Every row gives one point. The last column is the point's height on a tilted bowl or saddle (a function of degree 2), plus a little noise. Count its main directions that bend up, bend down and stay straight.

Points (18 x 4)
[[ 49 -29  16  31]
 [-16 -57 -66  58]
 [  5  23  40  34]
 [ 19  14  16  27]
 [ 31  84  31  57]
 [ 31  26  -8  27]
 [  6 -56 -62  50]
 [-44  31 -86  55]
 [ -9  17  -1  24]
 [-32  26 -41  30]
 [  7 -77 -11  52]
 [-22 -34   5  36]
 [-98  15  60  40]
 [-21   8  29  29]
 [ 28  50   2  34]
 [-62 -36  13  45]
 [ 45  50  11  39]
 [ 99  11  44  53]]
Directions: 2 up, 0 down, 1 straight

Points (25 x 5)
[[ -49   54  -42   30   20]
 [  34  -23   -7  -39   -9]
 [-107    0  -20   14   20]
 [ -62  -40   12  -21   -1]
 [  25  -26   20   12    4]
 [ -25    1  -70  -67   61]
 [ -44  -32   -2  -24   -1]
 [  56   52   50  -25   96]
 [  72   -5    7  -53   17]
 [  42  -48   -8  -99   19]
 [  34  -50  -50    1  -34]
 [  20    6   60   28   49]
 [  34    1   28   42   55]
 [   3   44  -44   49   25]
 [ -43  102  -22  -21   72]
 [ -38  -28   78  -99  -95]
 [  30    6   23   25   35]
 [  -2  -19    7   56   36]
 [ -67  -49   -7  -25   24]
 [  16  -12   -9   46   17]
 [  18   33   72  -17   26]
 [ -49  -37   34   49   37]
 [ -58    4   -3   36   12]
 [  53   -9   27    6   24]
 [ -38  -18   34  -63  -34]]
Directions: 2 up, 1 down, 1 straight

Points (41 x 7)
[[-37 -16  88 -54   1 -68 -13]
 [ 26  14  77 -27  14 -10   8]
 [ 44  32 -64  84   6 -54  45]
 [-52 -41  19 -48  -6  25   0]
 [ 25  -8 -16  10  29  90 -43]
 [ 46 -44  -4  51 -60  27  34]
 [-38  -5  17  31 -87 -22 -83]
 [ -8  33  32 -34  -7  33   1]
 [ 43  67  52  15   5  -1  20]
 [ 39  14  20 -10 -17  72 -10]
 [ 31  34 -60 -64 -18  37 -22]
 [ -9   6 -12  67  -7  22 -61]
 [-40  27  29  17 -20 -30 -29]
 [ 18 -97 -35 -16  45  83  70]
 [ 26 -23 -92 -55 -22 -26 -34]
 [ 50 -24  -5  10  30  56 -16]
 [ 88 -27  31  -2 -68 -93  40]
 [-16 -78 -11  29 -10  18 -10]
 [  6 -16 -55 -12 -14  -8 -31]
 [-23 -29 -41  54  -9  84 -91]
 [-32  32  -2 -50 -43  35 -31]
 [ -5  61 -34 -47  12 -40   1]
 [-38  77  69 -76  -8  34  80]
 [-54 -43  10  33  16  14 -41]
 [ -3  -3  69 -91  13  69  73]
 [-24  39  -7   0  37 -16 -23]
 [-59   4   9 -57   1  61  13]
 [  2 -32 -52  11 -35  -4 -31]
 [-69  73   9 -42  19 -69  37]
 [ 55  35  20  44   7  24 -10]
 [-61  21 -80 -29  11 -14 -63]
 [-11 -48 -17   6 -55  46 -41]
 [  5  85  20  45  43  49 -65]
 [-43   3  -7  37  47 -13 -53]
 [ 37   9   4 -25  -2  57 -13]
 [ 67  -3  56  70  55  35 -44]
 [ -9 -41  93  26  22  25  22]
 [ 28 -85  66   4 -14 -29  17]
 [ -7  20  15  44 -36  48 -50]
 [ 52 -38   3 -50  -8 -17 -16]
 [ 10 -66 -31 -47 -38  20 -18]]
Directions: 2 up, 2 down, 2 straight

Points (71 x 9)
[[ -18   25  -37   38  -39   23   47   20  -17]
 [-106   14  -36   15  -57  -51   49   45  -91]
 [ -16   22   -1   19   77   -7   25   11   15]
 [  -8  -38    2   37  -64    0    0   55  -23]
 [  25  -23  -18   16   15  -13  -34  -72  -28]
 [ -25  -31  -42    6  -35  -12    9  -68  -53]
 [  33   -7  -41  -25  -78  -43   46   21  -85]
 [ -29  -70  -14  -26   15    2  -15   12  -21]
 [  23   23   12   35  -26   42   60  -23  -34]
 [  18   32   61  -12   46   52   13   40  -14]
 [ -19    4    2   38   17  -17 -102   11  -26]
 [  11   26   59   68  -15  -13    3   49  -15]
 [  72  -18   13   46   11   45  -40  -13  -44]
 [  23   25  -15  -13   19   17  -10   27   18]
 [ -18    3   24  -11   -1   16    6   29   14]
 [ -97  -31    9    2   41  -42  -13   14  -30]
 [ -31    9   12   24   27  -13   27  -48    9]
 [  40   -7    8   49  -52  -15   32  -42  -53]
 [  -9  -53  -42   33   51   38   79   31  -43]
 [  -1   -1   97   43   21  -40  -15  -31  -17]
 [ -39   44  -42  -28   -9   42    4  -49  -41]
 [ -15  -63  -47   37  -49   44   11  -15  -59]
 [ -39   47   -1  -14    1   18   -6   -8    2]
 [   9   44  -35   51  -22    2   12   26   -1]
 [  81   -4  -38  -26  -33   53   17   -1  -67]
 [  -2  -57   36    0  -11  -33   63    9  -41]
 [ -27    9   14   15   21   69   -7   52    6]
 [ -40  -20   28   43  -21  -33  -13   -1  -12]
 [ -11  -82    6    6  -13   32  -37    3  -40]
 [   0   30  -33  -22   15   36    0  -13   -1]
 [   6   41   23  -31  -44  -29   23   24  -24]
 [  -6  -17    0   19  -15   23   36   25    1]
 [  40  -10   -1   25   43   41   41   77   -7]
 [  94  -16  -81    4  -36   30  -45   60  -56]
 [ -28   -3   10    2   39    2   37    5   13]
 [  -9   63  -31  -74    6  -55   -2  -69  -88]
 [  15  -43   -3    5   29   63   53   81  -28]
 [   2   25    2   28   -1   20    4   -5   13]
 [ -48  -13  -46   24  -20   69   10  -13  -33]
 [ -39  -35  -41   -6  -38   26   -7   13  -20]
 [  -9    6    5  -12   43 -108  -26   26  -46]
 [  37  -10    2   41   31  -73   21  -61  -33]
 [  -8   75   23  -22  -69   58  -17   33  -45]
 [  19    2    6  -42   21   73  -30   11  -24]
 [ -33   74   30   26    2   28    6   -7   -6]
 [ -25   18  -42    6  -17   31   16   14    3]
 [   5    2   12    0   13   56  -47   60    7]
 [  31  -30   40   -7  -28  -24   43   37  -32]
 [   0  -27  -22   20   22   -5  -33    0    5]
 [  59  -52   36    1  104  -12  -28  -25  -51]
 [  16   23   -4  -32   40  -18   65   14  -14]
 [ -35  -30  -25   19  -20  -11   22   -6  -13]
 [  -8   46   28   30    2   -8   15 -106  -22]
 [  -9   34  -33   44  -43    5   46   21  -21]
 [  -6  -80  -42  -32  -18  -11   27   -6  -59]
 [  17   63    3   15  -44   -1   24    7  -20]
 [ -22   43   68   23   33   27   38   56  -12]
 [  53   -3    0  -54  -12    6    6    6  -30]
 [  21  -54  -21   -2    0  -29  -11  -31  -30]
 [   0  -41   19   -3   64  -43   24   11  -10]
 [   6  -36  -13    0  -29   28   15  -56  -37]
 [  34   43   25   11   20  -19   32 -121  -32]
 [   3  -23   27   22   -8  -45   23  -27  -11]
 [  63   50  -32  -59  -72  -70    9   18 -121]
 [  -8   -7   30   10    0  102   29   46  -39]
 [   1   -9   53  -61  -12  -72  107   10 -106]
 [  37   -6    5  -59  -26   51  -28    4  -44]
 [  23  -89   20   40  -24   18  -14    1  -55]
 [  38   15    2  -12   12  -57   -5  -33  -22]
 [ -29  -40   -2   19   11   14  -39   -6   -3]
 [   7    2   31   52  -31   57  -56  -13  -41]]
Directions: 0 up, 7 down, 1 straight

Points (71 x 9)
[[-116    2  -36  -40  -19   64  -64   57  -20]
 [ -44   31  -55    8  -14  -23  -38    7  -12]
 [  10   56   41  -31   28  -74  -35  -16  -31]
 [ -33   -1   37  -37   45  -24   45  -10  -19]
 [   6  -28   10   28   56  -17  -48  -22  -34]
 [  -4  -15   38   -7    5   21   -6   -8  -11]
 [  38    0   -1   14    0   57   36   -3  -19]
 [ -58   15    8  -22   60  -21   -8  -32  -11]
 [  19   14 -118  -21   37   38    4  -37  -69]
 [ -10   -8  -59  -20    1  -56   44  -29  -27]
 [  39  -28    2  -32   15  -25  -51  -17  -27]
 [ -18   17  -13    8   57  -22    6  -33  -22]
 [  -6   -5   21  -11    7  -23  -16   -5   -3]
 [  37  -16   -9   50   -3   32  -60  -24  -25]
 [  59   11    3  -13    0  -91   -3   24  -14]
 [ -52  -31  -62  -13  -67  -28    6   23   37]
 [ -24  -14   44  -25   22   40   34   31  -27]
 [  33   18   -9   23   -2  -25   19   46    0]
 [ -49    6  -22  -26   10   -1  -48  -40  -28]
 [  33  -55   24  -85  -25  -33   24    1    6]
 [  48   32   36   28  -94   37  -14   40   47]
 [  17  -25  -21    2   33   60   10   -5  -23]
 [ -25  -16   26  -11   56   31   34  -60  -57]
 [ -64   69   36   29   36  -26  -24    0    6]
 [  42   71  -12   24   26  -31  -22  -58  -92]
 [ -32  -40  -37   38  -14  -15  -54   62   15]
 [  33    4   18  -12   55  -23  -96   39  -80]
 [  85  -30   -2  -26  -20   42   57  -71  -58]
 [ -72   34  -23  -34    7  -22   24   50    3]
 [ -65   61    4  -39  -60    2  -17  -26  -59]
 [ -42  -28  -15   36   31   55   47  -20  -52]
 [  16    6  -26   36   51   -7   -6  -48  -53]
 [  13  -47   -9   45   -4  -10   -1   46   11]
 [  11   -5   -7   -9   17   -3   30  -32  -24]
 [ -57   79  -14   17   12    4  -22    7  -12]
 [  64    4  -20   -8   -1   12  -56  -57  -66]
 [  49   -4  -10    3  -46   50  -20   17   36]
 [  40  -21   33  -44   -3   21  -82   -3  -48]
 [  -3  -52  -48   51   54  -83  -29   -5  -30]
 [ -54   14   15   12   36   52   67   18  -45]
 [ -61   18  -32   45  -33    6   19   43   -1]
 [ -27  -38   25  -23  -54   14   -8   -3   17]
 [  44   21   20    9   34  -26   14  -26  -37]
 [ -19   17  -57   13   -7   40   17   59   20]
 [   7    4  -11  -39   -2  -31   27  -17  -15]
 [ -10   53   21  -20   19  -38   34    2   -7]
 [ -13  -53   48  -32   17  -15  -45  -15  -28]
 [ -22  -41  -44   -8  -29   23  -14   22   46]
 [  33  -18   -2  -44   24   26   28    3  -16]
 [  10   -5    5   19   25  -18   40  -13  -21]
 [  47   -9   67   -8  -37    7   49  -13   -3]
 [  -2  -20   18    7   53  -16   15   18  -15]
 [  23   95    3    6   49  -19   19    8  -31]
 [ -25  -51   38   24   13    9  -31    6  -16]
 [  47   -7   18   17  -85  -24  -26   23   46]
 [  33  -22  -14   16   53   49  -60   29  -49]
 [  73   58   -4   22  -10  -27 -121   53 -121]
 [ -36   63  -48  -27   29  -40  -10   -3  -26]
 [ -26  -20   -7  -38  -22   37   -6  -51  -27]
 [  60  -28   -6  -42   32  -50  -13  -14  -27]
 [ -12   -9    2   31   -9  -11  -14   -2    3]
 [ -62   15   16  -91  -70   42   29   37  -38]
 [   6   19    7   45  -67    7    1   11   15]
 [  -6   24   40   -8   55   -3   -8   53  -16]
 [  54   37  -10   98   59  -75   30   47 -110]
 [ -46   25  -34  -40    9   -3  -54   -7  -26]
 [  24    5  -34   65   -8   33   19   41  -16]
 [ -20   53   11   50   56  -70   23   49  -10]
 [ -31  -24   46    9  -39  -27  -60   12   -1]
 [ -36   42   66   16   -8   22    8   -9  -15]
 [ -33   -9   11  -22  -14  -23   53  -52  -41]]
Directions: 1 up, 4 down, 3 straight

Points (61 x 9)
[[  26   16  -35 -105   35  -39  -22  -11  -39]
 [  28  -99  -16  -73  -82   60   26    4  -76]
 [  15   -4    3   60  -10   62  -56   11   -2]
 [ -60  -20   19  -40  -36   21   12   56  -36]
 [  31   67   15   -1  -55   17   24  -18  -11]
 [ -59  -17  -13  -35   77   33   -3   32  -46]
 [  33   34    1   68  -16   59    3   11    4]
 [ -32  -18  -91   -7  -15  -47   63  -47  -25]
 [  26    9  -89   47   14  -15   17  -14  -14]
 [  23   18   19   51   23   25   32   55  -30]
 [  43   -8    2  -19   10   47  -25   24  -18]
 [ -37  -95   36  -31   38   25  -35  -56  -79]
 [ -50   -8  -48  -21   36   -9  -47  -15  -21]
 [  43   15   90  -48   71  -27  -71   70  -94]
 [ -62   25  -40    4   70  -61  -78  -42  -75]
 [ -30  -18  -22  -39    7  -90  -26  -45  -50]
 [  31  -24  -24   -7   35   11  -15    7   -9]
 [  59  -11  -16   15  -21  -61   12  -12  -38]
 [  33   12   70   13   -2   -6   55  -22  -65]
 [  31    5   16  -29   17   13  -39   37  -18]
 [   0   12  -16   62   61   46   11   76  -41]
 [  31   34  -24   34  -95   12   60  -14  -17]
 [   9   46  -46  -55   32   -1   57   -7  -16]
 [  27  -12  -25  -45   -5  -39  -38  -72  -43]
 [ -60   -4   74  -44  -30  -17    2   27  -62]
 [ -63   -1  -10   -1   34   37   79   -6  -28]
 [  59  -44   38   -3  -57   91  -52   35  -42]
 [ -38  -62   71   28   -1   -1  -19  -10  -65]
 [   6   12    0   41   24   15   19   24  -10]
 [  26 -121   24  -23  -21   24   13   48  -65]
 [  31    9  -27   14  -29   80   66  -31  -30]
 [ -45   63  -40   45   -1   14  -88   -7  -23]
 [   7   24  -35  -46   10  -14   27    1   -9]
 [  38   27   21  -10    8  -22  -12    1  -22]
 [ -55  -71  -28  -27   20   24   43  -45  -37]
 [   3  -32  -43   19   31   10   -5  -14   -3]
 [   8   54   -7   19   71   19  -46   18  -30]
 [  28  -53   -6   43   17  -75   19  -32  -47]
 [  44  -27   31  -23  -56   10  -37    7  -11]
 [  16   20   -5   32  -13  -13   45   -5  -16]
 [ -18   28  -21   44    5   -7   10   71  -29]
 [   2   30  -46   59  -18   82   44    9   -1]
 [  -3  -23   -9   29   26  -32   -9   14  -15]
 [  87   62  -18   68  -11  -65   40    2  -86]
 [   0  -66    7   -1  -17   43   21   15  -35]
 [ -15  -50   56   59   58   27   -6   31  -57]
 [ -28  -42   13    3  -20  -13  -78    7  -26]
 [  66   -7  -16   -9  -13   -1  -16   86  -29]
 [ -26    7    0   -2  -13   70   24   -1  -13]
 [ -12    7   52    7   52   -8   51  -55  -63]
 [  60   25  -45   39  -42   28   93   34  -54]
 [ -25   10    3   13   12    9   19  -31   -9]
 [ -28   38   31  -73   -7   -5   17   -7  -26]
 [  25  -26   16  -13  -11  -56   -1    9  -25]
 [ -39  -53   39   30   20  -48    8  -34  -59]
 [ -26  -43   60   11  -24   21   62  -48  -81]
 [   0   50  -38   48    8  -31   -7    4  -11]
 [ -59  -23   -8   11   62    2   44   33  -45]
 [  17  -73  -13  -42  -10  -23  -26  -30  -23]
 [  50   39  -23   69  -30    9   44  -30  -18]
 [   8   27   -2   85   13  -47   37  -13  -37]]
Directions: 0 up, 5 down, 3 straight
